Each row of a before or after table is a point. One or more steps were done to the points. Then noise was added and the rows were shuffled. The steps act on columns, c1 being the first. Name the steps. A step turns or swaps two columns, mirrors them in a line or flattens them onto one, adds a multiple of one to another, or multiplies or shifts one. Angles are multiples of 10 degrees, from the lower column toward the higher: turns from -170 to 170, lines from 10 to 170 but not 90. Use the fewest steps. Two steps may share a column if one is a turn and the other turns, adds or multiplies; they go together, in the order done. Otherwise the lowest column goes first.
In the rows, 128 means zero.

Before:
[[117 138]
 [128 105]
 [ 97 156]
 [120 151]
 [176 190]
 [119 119]
 [134 127]
 [136 119]
 [224 249]
 [112 133]]
After (10 x 2):
[[130 121]
 [125 116]
 [126 122]
 [123 124]
 [188 181]
 [242 224]
 [128 126]
 [137 135]
 [112 121]
 [130 122]]
Steps: flatten c1 and c2 onto the line at 40 degrees

Before, 13 rows:
[[ 42 132 110]
 [142 148 143]
 [ 85  85  73]
 [172 121 124]
 [120 119  38]
 [102 128 175]
 [142 130 144]
 [178 111 156]
 [161 118 149]
 [192 100 135]
 [148 151  79]
 [119  69 221]
 [152 130  99]]
After (13 x 3):
[[131 160 106]
 [121 101  72]
 [205  34  75]
 [ 94  81  72]
 [125 109  88]
 [ 88 132 126]
 [181 130 117]
 [ 80 163 145]
 [113  60 196]
 [ 96 116  97]
 [130 129 107]
 [170 136 206]
 [ 66 115 191]]
Steps: turn c1 and c3 by -130 degrees; multiply c2 by 1.6

Before:
[[141 159 156 173  72 106]
 [132 152 142  88 170 186]
 [150  85 177  86 161 155]
 [120 136  65 128 170  98]
 [137 107 145 180  68 124]
 [ 94 140 121 119 150 127]
 [140 129 102 155  96 115]
 [143 141 110 167 102  65]
 [143 129 126 132 169 144]
 [ 96 147 100 134 147 111]
 [144 118 123 110 147 134]
 [136 130 136  82 126 148]
 [131 136 147 106 155 140]]
After, 13 rows:
[[166 125 172 143  74  60]
 [106 134 205 130 181 141]
 [ 85  92 240 151 193 165]
 [182 109 205 138   7 130]
 [ 85 162 202 131 214 176]
 [118 140 187  92 171 121]
 [130 129 188 145 206 138]
 [155 129 161 143  64 115]
 [ 78 138 196 137 122 150]
 [133 133 130 121 213  96]
 [134 145 159  89 168 108]
 [112 122 182 144 168 134]
 [174 157 211 136  19  99]]
Steps: swap c1 and c4; turn c2 and c6 by -10 degrees; shift c3 by 60; multiply c5 by 2

Before:
[[118 158 126  88  96 114 183 147  96]
 [166 134 111 146 181 180 167 149 107]
 [142  53 136  97  97 195 122 141 109]
 [203 179 145 116 113 173 154 154 161]
 [133  26 160 195  82 107 103 175  98]
 [ 99 112 113 205 140 187 121  52 148]
 [141 123 101 155  72  80 114  78  77]
 [155 153 170 172  90 114 171  69  96]
 [145 159 132  89 142  86  81 133  98]
 [208 140 131 173 170  93 139  80 176]]
After, 10 rows:
[[156  26 158 200  92 106 123 181 168]
 [ 98 113 113 228 125 187  96  58 131]
 [157  54 137  98 110 195 127 142 157]
 [133 157 127  49  97 115 188 128 146]
 [166 123 101 176  88  80  98  84 162]
 [175 139 131 178 204  94 123  81 113]
 [201 180 143  93 151 173 160 142 183]
 [137 131 111 113 194 180 171 134  28]
 [135 159 130 119 150  86  83 148  78]
 [169 154 168 157 110 115 147  55 154]]
Steps: add -1.5 times c5 to c9; turn c1 and c5 by 30 degrees; turn c7 and c8 by -20 degrees; add -0.7 times c7 to c4
